Rows are points. To make a cloud, some directions were put in groups of two or more. Within a group, all points are equally far from the middle, so they leave a hole (a ring in 2 directions, a hollow ball in 3). The other directions are filled evenly. Then the cloud was stretched, turned, moved and blurred a little. Count the holes, and give their numbers of directions, smallest first.

Cloud (21 x 3):
[[-3.3 -2.0  5.5]
 [-1.7 -1.0  7.0]
 [ 0.3 -5.3  2.7]
 [-2.5 -5.9 -0.1]
 [ 1.3 -4.4  1.2]
 [ 2.9  1.2 -1.6]
 [-3.8 -4.2  3.8]
 [ 3.7  0.3  0.7]
 [ 0.0  5.6 -1.1]
 [-4.1 -3.8  3.4]
 [ 3.7  3.3  0.3]
 [ 3.7  4.5  4.2]
 [ 0.9  6.4  2.8]
 [-2.8 -3.5  5.5]
 [-0.7 -3.2  6.7]
 [ 0.9  4.1  6.5]
 [-2.3  2.1  5.6]
 [ 4.0  2.3  5.0]
 [-3.8 -4.5  3.4]
 [ 3.5  0.7  6.0]
 [ 1.1 -4.6  1.8]]
Holes: 1 (3)

Cloud:
[[-0.8 -0.5 -4.9  4.1]
 [ 2.1  1.7 -2.3 -1.4]
 [ 0.0  7.8  4.3  1.9]
 [-0.3 -1.9 -2.8 -0.3]
 [ 0.2  3.0  6.6 -2.0]
 [ 2.1 -6.5  0.6  1.7]
 [ 3.9  3.7  7.6 -1.9]
 [-2.6 -5.9  0.8 -0.1]
 [-0.7  2.7  3.5 -2.3]
 [-0.7 -2.7  4.4  7.5]
 [ 0.1  0.5 -1.7 -5.5]
 [ 1.3  6.3 -0.8  1.2]
 [ 3.3 -5.7  0.7 -0.2]
 [ 1.3 -5.0  0.3  6.6]
 [ 4.8 -0.3  4.9  3.7]
 [ 0.8 -3.1  7.0  5.6]
 [-5.6 -2.7 -4.4 -0.1]
 [-7.0 -0.6 -0.7 -0.3]
 [ 1.2  0.7 -2.3 -5.1]
 [-4.7 -3.8  5.1 -2.1]
 [-4.3 -4.2  1.3 -1.6]
 [-2.4  3.8  6.9  1.9]
 [ 3.0  3.1 -3.1  0.5]
 [-0.2 -7.5  1.7 -0.7]
 [-4.2  4.2  3.6 -4.3]
 [-3.1 -1.7 -2.8  2.7]
 [-7.1  0.0  5.8 -3.7]
 [-3.6  6.4  0.9 -1.7]]
Holes: 0

Cloud (27 x 4):
[[ 2.4  6.1 -2.2 -3.6]
 [ 5.7  7.4 -2.4 -1.8]
 [-0.8 -0.4 -2.2 -3.0]
 [ 3.6 -6.0 -3.2  1.9]
 [-1.8 -0.5  4.0  2.4]
 [ 5.2 -4.0 -1.3 -4.7]
 [ 1.3  0.8  5.2  2.0]
 [-2.9 -2.1  0.7 -2.6]
 [ 2.1  6.4 -1.1 -3.6]
 [-2.1  3.4  4.7 -0.6]
 [-0.3 -1.1  3.6  3.4]
 [-2.0  1.9  5.1  0.8]
 [ 0.8  0.1 -3.9 -2.8]
 [ 3.2 -2.6 -1.3 -4.9]
 [ 3.6  2.6 -2.4 -3.9]
 [ 6.9  5.6 -5.0 -1.0]
 [-2.4 -0.9  2.9  2.4]
 [-2.0 -6.3  0.2 -1.8]
 [ 8.8  0.3 -1.5  0.8]
 [ 1.5  4.3  1.3  5.2]
 [ 0.7 -0.3 -4.3  1.5]
 [ 6.8  7.3  0.1  2.1]
 [ 8.2  5.0 -3.4  2.3]
 [ 6.3  0.7 -5.6  1.5]
 [ 1.1 -6.0  3.0  3.3]
 [-1.7 -5.0 -0.5 -2.5]
 [ 8.6 -4.0 -3.6  0.4]]
Holes: 1 (3)

Cloud:
[[  1.4   0.7   2.1  -2.1  -1.0   2.9]
 [  1.1  -1.1  -6.8  -1.8  -5.3   1.0]
 [  0.7  -5.0   4.5   6.2   0.4   4.0]
 [  3.0   1.6  -1.4   0.0  -4.9   5.5]
 [  0.5  -2.7  -2.7  -2.5  -3.4  -1.2]
 [ -0.8  -0.1  -2.8  -0.3 -10.5   1.7]
 [ -1.2  -3.4   3.7  -0.7  -2.6   1.7]
 [  0.2  -2.9   1.0   5.4  -1.6   6.6]
 [  0.0  -2.5  -1.4   3.7   0.8  -4.3]
 [  0.7  -1.2   2.5   2.6   0.7   5.0]
 [  0.0   4.9   4.8   5.5  -2.6  -3.9]
 [  4.3   2.5  -0.4   4.8  -3.1   2.3]
 [  0.4   4.6   1.3  -8.7   6.4  -1.7]
 [  4.5   2.8  -5.9  -2.5   3.7  -3.0]
 [ -4.4  -2.3   2.7   0.1   0.1   2.4]
 [  6.1   2.6  -3.8  -2.9   0.5  -9.2]
 [  0.5   3.2  -2.3   5.9   2.5   0.6]
 [  0.1   6.4   2.7   1.8  -1.8  -1.5]
 [  1.1   2.4   2.6  -3.6   2.9   3.7]
 [  6.8  -0.3  -5.0  -4.7  -2.5   2.4]
 [ -0.3   3.5  -2.0  -0.7  -4.9  -6.0]
 [  0.8   0.1   3.0   2.1  -3.4   7.0]
 [ -1.4   2.8  -3.7  -5.6  -2.5  -2.9]
 [  0.9  -0.9  -5.3   1.3  -4.5  -5.0]
 [ -2.3  -2.6  -1.8   0.9   0.5   4.4]
 [  0.6   2.0   3.2   3.3  -8.7  -2.1]
 [  2.9   3.1  -0.5   7.6   1.7  -3.3]
 [  2.0  -0.2  -2.8  -3.5  -1.3  -9.9]
 [ -0.2  -3.0  -3.7  -4.7  -7.7   1.4]
 [  5.6   3.4  -1.7  -6.0  -1.8  -4.8]
 [  1.3   3.3   6.8   2.3   5.8   3.8]
 [  5.1   4.4   4.9   3.0   5.1  -4.2]
 [  1.6   3.2   1.2  -2.8  -3.8  -6.2]
 [ -0.8   5.6  -2.7  -0.4  -1.4   3.4]
 [  4.6   3.6  -2.7  -6.8   0.7  -2.0]
 [  1.6  -2.2  -5.2  -1.0   5.1   4.8]
 [ -0.7  -1.5  -1.3  -6.1   6.6  -0.8]
 [ -6.6   0.9   1.2   3.1  -2.4   5.1]
 [  5.6   3.8   3.8   3.7  -3.4  -2.3]
 [  0.1   0.1  -5.0  -3.2  -2.8  -8.7]
 [ -0.6  -0.7  -0.3  -4.8  -7.8  -5.7]
 [  5.3   4.0   3.4   2.6  -2.7   2.2]
 [  0.6  -3.3  -2.8  -5.6   7.7   1.0]
 [  2.8   3.2  -1.6  -3.3  -1.7   2.5]
 [  2.7  -0.8  -4.2  -0.7   2.3  -1.3]
 [  2.9  -2.9   0.8   2.6   5.3   1.5]]
Holes: 0
